Rows are points. Examples show where two turns around zero, p and q, send a point. Write where each new point lands after one turn and then the other. Backwards means that the second turn is done in reverse. Each puzzle has new turns, and all numbers are rounded.

Turn p:
7, 16, -32 => 9, -35, -7
12, -24, 40 => -16, 36, 28
-18, -18, -35 => -24, -20, -30
-7, 13, 81 => 30, 72, 25
-6, 11, -27 => 5, -24, -17
11, 2, -26 => -4, -28, 0
Turn q:
17, 19, 19 => 18, -26, 4
27, 51, 8 => 14, -54, -17
-23, -44, 9 => 2, 46, 21
-9, -54, -26 => -37, 43, 23
-12, 28, -11 => 1, -8, -31
Where do these land?
q, then p backwards: -34, 36, 52 => -25, 67, 5
q, then p backwards: 18, -55, -32 => 26, -55, 24
p, then q: 25, -6, 22 => 33, -6, 4
p, then q backwards: -14, 5, -46 => 11, 45, -15
p, then q: -9, 27, 7 => -13, -24, 11
p, then q: 15, -7, -3 => 12, 10, 6

Turn p:
8, -6, 18, -47, 15, -9 => 8, -33, 27, -24, 12, -18
15, -16, 8, 17, -31, 37 => -30, 24, 10, 35, 9, -16
45, 49, 42, -12, -30, 35 => 18, 28, 67, 31, 43, 6
26, 23, -7, -18, -42, 9 => 2, -8, 39, 40, 1, 16
-46, -13, -40, 6, 56, -15 => -12, -21, -60, -49, -10, 23
-4, -27, -23, 43, 22, -31 => 13, 2, -63, 2, -19, -11
-44, -11, 1, 12, 9, -27 => 0, 8, -21, -33, -37, 0
Turn q:
-9, 8, -43, -28, 6, -10 => 44, -18, 18, 14, 1, 11
-38, -3, 57, -22, -2, 16 => -52, 20, 27, 10, -19, 34
24, 27, -27, -15, 19, 12 => 18, -39, 18, -12, 18, -10
17, 1, -23, -6, -48, 14 => 7, -35, -26, 19, -29, -13
18, -23, -20, -19, 17, 5 => 16, -3, 21, 18, 9, -28
8, -4, -36, 57, 7, 4 => 32, 11, -26, -43, -6, -32
-21, -6, 92, 33, 2, -41 => -66, 65, -30, -6, 26, 38
Where do these land?
p, then q: 24, 14, -40, -16, -62, -26 => -33, 25, -49, -17, -36, -39
p, then q: 2, 9, -11, -27, -6, 44 => -18, 32, 31, -19, -12, 9
q, then p: 0, 33, 3, 4, 30, -10 => -10, -16, 7, -25, 31, -10
q, then p: 19, 1, 48, 28, 17, 8 => -3, -14, 2, -50, -17, 29
p, then q: -35, 47, -3, -7, -37, -10 => -53, -30, -5, -5, -35, 0
q, then p: -49, -4, -48, 29, 37, -2 => 30, -20, 58, 27, 39, -3
p, then q backwards: 9, -49, 6, 22, 4, -6 => 34, -30, -1, 23, -21, 8
p, then q: 30, -51, 44, -33, 17, 1 => 12, 46, -5, 36, 53, 21
